Each row of a before or after table is a point. One or more steps were done to the points. Then noise was added and the rows were shuffled. The steps act on columns, c1 being the first. Name the steps. A step turns or swaps two columns, mirrors them in a line or flattens them onto one, adds a multiple of one to another, or multiplies or shifts one. Angles are multiples of 10 degrees, from the lower column toward the higher: turns from -170 to 170, lines from 10 to 170 but not 90. Use the fewest steps. Two steps may share a column if one is a turn and the other turns, adds or multiplies; they go together, in the order done. Otherwise the lowest column goes first.

Before (13 x 2):
-52,18
-21,-6
19,7
-6,32
-52,26
-24,-1
-39,-15
-31,-23
-25,40
-14,-7
7,-30
24,20
8,-16
After:
-36,-16
-56,20
-59,27
-21,-2
-36,38
17,9
9,-15
18,-29
-18,-5
23,20
-17,31
-13,-7
-25,-24
Steps: add -0.3 times c2 to c1

Before:
19,0,27,-11
-34,-35,6,-10
23,-29,11,-9
-6,36,-60,26
17,25,-40,42
8,-4,7,-18
27,-16,-49,28
2,-36,3,-25
-14,-6,23,15
After, 9 rows:
12,35,5,-15
-6,-1,28,-3
-36,-14,-34,31
-36,29,-37,20
-4,34,18,-7
-5,8,12,-13
-30,-31,-60,16
25,1,17,8
47,23,-4,-9
Steps: turn c1 and c3 by 20 degrees; turn c1 and c2 by 160 degrees; multiply c4 by 0.7

Before (9 x 9):
-42,32,3,-20,-3,51,-21,-17,-26
-5,29,-5,-32,-8,-41,21,-60,-50
-19,-36,3,31,5,-24,26,-2,3
-31,12,5,-6,3,21,-25,-26,24
-8,53,-26,-8,9,-44,-3,-48,-58
-2,3,-3,14,-15,-12,54,15,17
-23,2,9,-13,12,-17,25,22,5
-5,17,26,-5,-5,19,-21,-6,-10
10,-14,-26,-26,-25,-6,26,24,5
After, 9 rows:
-2,3,20,14,17,-12,53,-13,6
-6,-7,-23,-6,21,17,-21,-2,19
-33,-9,16,-7,33,19,-26,19,16
-20,12,1,34,35,-26,25,16,2
-39,-13,-25,-22,29,49,-21,3,-13
-6,-12,-40,-32,24,-42,24,47,-32
11,5,18,-26,4,-4,30,-18,-22
-21,3,-1,-13,43,-19,24,-18,10
-11,-26,-36,-7,38,-46,-4,30,-52
Steps: turn c2 and c8 by -160 degrees; multiply c2 by 0.4; mirror c3 and c9 in the line at 60 degrees; shift c5 by 30

Before (9 x 14):
4,2,-16,-9,-1,20,-14,12,-9,20,-8,10,-37,-31
-1,-13,-26,-19,-8,-26,27,51,16,42,33,2,25,-4
-26,-42,-39,-17,12,-6,-1,44,14,18,16,23,16,3
24,-11,-17,-31,19,13,-24,-21,-52,9,25,28,23,-32
-10,-19,-12,22,-15,13,10,20,14,-12,3,-16,12,-30
-5,0,-44,22,-13,-5,19,-3,17,51,-2,15,-14,-36
-18,-13,-5,-21,-30,-2,25,0,-38,7,-24,-12,-36,26
-19,0,22,-24,30,1,29,37,13,27,12,8,24,34
27,0,24,35,9,15,5,4,-48,-1,-25,20,-37,27
After (9 x 14):
25,-44,-36,-19,-47,-5,13,-4,44,18,14,22,-4,-6
-1,-12,-17,-4,16,0,-46,-30,-27,19,-22,6,-3,17
41,0,-18,0,8,-5,-20,-10,14,17,2,-2,-9,-59
-30,-4,-10,-13,-43,4,7,17,15,41,9,18,-34,11
18,-12,-10,-9,-43,-26,14,-26,25,30,31,8,-36,-28
-14,-4,31,4,-7,21,-32,4,-49,17,-30,-8,17,23
8,-15,-15,17,-13,12,8,-23,24,-29,3,-21,-13,-13
20,-16,14,-28,14,11,30,26,-46,-12,30,34,9,-30
19,1,-5,-5,-6,20,-24,-2,-8,-5,-9,11,32,-36
Steps: turn c1 and c3 by 70 degrees; add -0.7 times c2 to c9; flatten c4 and c12 onto the line at 130 degrees; turn c5 and c8 by 110 degrees; turn c7 and c13 by -120 degrees; turn c10 and c14 by -40 degrees

Before:
6,1,28,-5,31,-21,0,-16,14,-3,-38,-9,-9,-27,-8,15,3,21,-18,23
-24,35,-18,14,-28,34,7,-3,-28,16,-7,41,-13,31,34,48,-8,11,45,8
-6,-15,19,-4,40,-40,18,12,24,-6,-24,15,-25,-14,15,-11,24,12,-25,9
-18,9,-25,-6,3,35,-22,28,-10,24,-17,25,-17,-2,11,17,14,3,24,20
-18,35,-33,2,-17,29,3,11,-27,-14,0,47,3,-22,18,34,9,-23,33,-1
-10,42,-13,24,13,24,-14,1,-1,22,27,11,-10,-10,21,25,30,6,9,17
-14,17,10,8,60,12,-18,-32,0,28,7,18,-16,-34,36,-24,-2,16,-4,37
-9,-8,-1,3,11,-24,-8,-33,-5,26,12,-10,-23,-49,20,-18,19,5,-9,31
11,-32,21,-21,13,36,34,22,-37,-44,32,-20,-57,7,-34,30,1,17,-13,-23
40,-14,37,-55,-14,9,31,-20,16,-19,-7,19,-26,7,-11,29,13,24,-1,-22
25,8,10,-6,39,-22,9,-12,-18,20,-9,-1,-12,-19,13,-7,25,-8,9,22
14,-16,14,-6,11,29,43,33,-13,-1,49,-13,-55,-16,-43,22,-30,3,1,-25
11,-4,-8,47,8,31,-11,11,-19,14,19,23,-17,-33,29,14,6,-6,17,27
After (13 x 20):
6,1,27,-4,31,-22,3,-4,13,-4,-38,5,-35,-26,-8,-24,1,19,-18,24
-19,35,-35,3,-16,29,12,-49,-26,-14,1,29,4,-23,17,17,0,-22,34,0
15,-14,14,-5,12,28,-18,-27,-14,-2,49,-32,-20,-16,-44,6,-51,3,1,-25
-19,10,-24,-5,3,35,9,-32,-9,23,-16,1,-29,-2,12,25,23,2,23,20
-9,42,-12,24,14,25,30,-26,-2,24,27,9,7,-9,19,-4,23,6,8,18
-16,16,10,7,59,12,-10,27,-2,29,8,37,-11,-35,37,1,17,18,-5,36
-6,-14,18,-3,40,-40,37,2,24,-6,-24,5,-41,-14,16,21,-7,12,-25,10
11,-33,21,-21,13,34,18,-30,-37,-44,31,-29,-33,7,-34,-12,-33,18,-13,-21
-24,34,-18,16,-27,36,-7,-54,-29,14,-8,33,-18,31,35,-3,-10,10,44,8
11,-5,-10,46,9,30,3,-23,-20,15,19,10,-2,-32,28,13,12,-5,17,30
-7,-8,-1,2,9,-24,19,31,-6,27,13,14,-14,-50,19,-18,13,5,-9,31
39,-13,38,-53,-15,8,29,-23,16,-17,-7,29,-30,7,-11,-17,-24,25,1,-20
27,9,10,-6,38,-22,34,11,-18,21,-8,5,-19,-18,12,-5,0,-7,10,22
Steps: turn c7 and c17 by -70 degrees; multiply c7 by 1.3; turn c8 and c12 by -40 degrees; turn c8 and c16 by 120 degrees; add 0.7 times c11 to c13

Before, 11 rows:
1,-11,-8,10,-1,-6,-14,-8,-2,9,-7,6,-2,3,0,-3,16,2,8,-10,-9,-2,1,-13,3,12,-6,5,8,-1,-5,1,0,-7,-17,8,-2,-7,0,-1,5,-1,-1,7,10,10,5,13
0,4,-13,14,-1,4,-24,-6,-2,0,2,12,-3,8,7,0,-14,4,8,5,-1,2,-10,-3,6,0,27,11,4,1,-4,-2,14,18,4,6,7,5,-10,-4,9,4,6,2,4,6,-2,12
-60,8,-10,-11,1,10,-13,7,-2,24,6,-7,-6,-5,6,5,-4,2,7,-3,0,6,-14,-3,-1,6,6,0,2,7,-2,-10,-7,13,-14,-31,6,5,-14,2,2,-5,5,-2,-3,10,10,22
5,12,-12,-49,4,34,1,-5,-14,28,3,1,-5,-2,10,1,-10,4,-8,3,-9,7,39,7,8,9,-2,-3,3,0,5,2,-6,-11,-30,7,-9,6,21,13,8,14,1,8,1,0,-9,-2
-9,5,17,15,6,-3,-5,-5,-3,-13,3,-5,-7,17,-4,-5,1,2,8,-10,-9,7,3,2,-11,3,-4,1,-24,-13,-2,9,-5,7,-21,-26,-12,-4,-15,-1,8,0,1,-4,4,-2,-9,-4
-5,2,-14,-5,0,-5,-2,-1,-9,15,8,-5,0,-9,-5,-13,-16,8,-32,-7,-1,6,-4,8,-11,10,-7,7,7,-2,-7,-11,-1,29,-2,2,6,3,-11,-7,-6,3,1,7,-1,-3,5,17
-3,-2,6,15,-19,-2,-30,-2,-8,-13,12,-8,13,38,-19,7,-13,5,15,23,-2,4,-12,1,-9,-1,1,5,8,0,5,-12,-7,-7,5,7,2,7,-8,5,9,-4,-2,2,0,10,5,-2
2,12,-13,14,5,2,-16,-6,-6,-19,-3,-9,-7,-2,9,5,-12,9,6,-7,-6,7,-3,5,-5,-3,-2,2,-1,10,-4,13,-5,-11,-6,-7,-37,-1,-6,-1,1,18,-3,3,7,4,6,26
-17,10,-5,13,-2,-2,1,-7,-7,-18,8,12,6,-3,10,6,26,0,-7,6,0,-11,-1,7,-8,9,-1,-1,6,-3,-5,-17,-5,-7,2,13,8,2,-9,3,-10,6,-1,-9,6,7,0,19
6,-22,-10,-11,-7,-4,-3,10,-16,-4,12,-1,4,-11,8,5,-12,1,12,-10,-2,-5,-11,8,-5,-2,-3,-2,5,-2,3,-15,-4,-4,4,12,6,8,-7,-8,-52,15,-3,-8,-4,11,0,-3
-17,-9,-9,13,5,-4,0,-2,-7,3,8,-2,-7,-7,2,4,-13,4,10,-4,-3,-3,2,8,2,2,4,-2,-1,2,-1,-17,28,-4,3,11,6,-9,4,-5,9,-3,33,-26,7,-2,6,2
After, 11 rows:
0,4,-13,13,0,4,-22,-5,-2,0,-2,12,-4,8,9,0,-14,-4,8,5,-1,2,-11,-3,7,0,27,10,4,0,-4,-2,14,19,4,6,7,5,-10,-4,8,5,7,1,5,4,-2,12
-4,2,-13,-6,-1,-6,-2,0,-10,16,-1,-5,0,-10,-6,-13,-16,-10,-32,-8,1,6,-5,7,-11,11,-6,7,6,-2,-7,-11,0,28,-2,2,6,4,-10,-7,-6,3,1,6,-1,-2,6,17
5,-21,-10,-11,-6,-4,-3,8,-16,-5,3,-2,5,-12,9,5,-11,-11,11,-11,6,-4,-10,9,-6,-3,-4,-2,5,-2,2,-14,-4,-4,3,13,5,8,-6,-9,-51,14,-2,-8,-4,11,0,-2
-16,-9,-10,13,4,-4,0,-2,-8,4,1,-1,-7,-7,0,4,-13,-8,10,-4,3,-2,1,9,2,2,3,-2,-2,1,-1,-18,29,-5,3,10,6,-9,5,-5,10,-4,32,-26,8,-2,6,3
4,11,-13,-48,4,34,1,-4,-14,28,-9,2,-5,-2,10,2,-11,-5,-8,3,5,7,38,5,10,9,-2,-3,3,1,5,0,-5,-11,-30,8,-9,6,18,13,9,14,2,7,1,0,-9,-2
2,12,-13,14,6,2,-15,-6,-6,-20,-10,-9,-7,-2,9,5,-13,-4,6,-8,-4,7,-3,5,-6,-2,-2,1,0,10,-4,14,-4,-10,-7,-7,-36,-1,-5,-1,2,19,-3,4,7,5,6,27
-10,6,17,15,5,-4,-5,-5,-4,-12,-7,-4,-7,17,-5,-4,0,-3,8,-11,9,6,3,2,-11,1,-5,1,-25,-13,-2,8,-7,7,-21,-27,-12,-5,-14,-1,9,0,3,-2,4,-3,-8,-3
-17,9,-6,13,-2,-3,1,-9,-8,-17,3,13,7,-3,10,8,26,-5,-7,5,5,-11,-1,7,-6,9,0,-4,5,-1,-6,-17,-5,-7,3,15,8,2,-10,4,-10,7,-1,-10,5,8,0,19
1,-11,-8,8,-2,-6,-15,-8,-2,10,-11,5,-3,4,0,-2,15,3,7,-10,1,-1,2,-13,2,12,-5,5,8,-1,-4,1,-1,-8,-17,8,-1,-8,-1,1,6,0,-2,7,10,12,6,15
-2,-2,6,14,-19,-2,-30,-2,-8,-14,1,-9,13,38,-19,8,-13,-12,15,24,5,5,-12,2,-9,-2,-1,5,7,-2,6,-13,-7,-7,5,8,2,6,-8,6,8,-4,-4,3,0,12,5,-2
-60,9,-8,-11,2,9,-12,8,-2,24,0,-7,-6,-5,7,6,-5,-5,6,-2,2,6,-16,-4,1,6,7,-2,3,6,-3,-10,-6,13,-14,-31,5,5,-15,1,1,-6,5,-2,-3,10,10,22
Steps: turn c11 and c18 by -130 degrees; turn c11 and c21 by -130 degrees
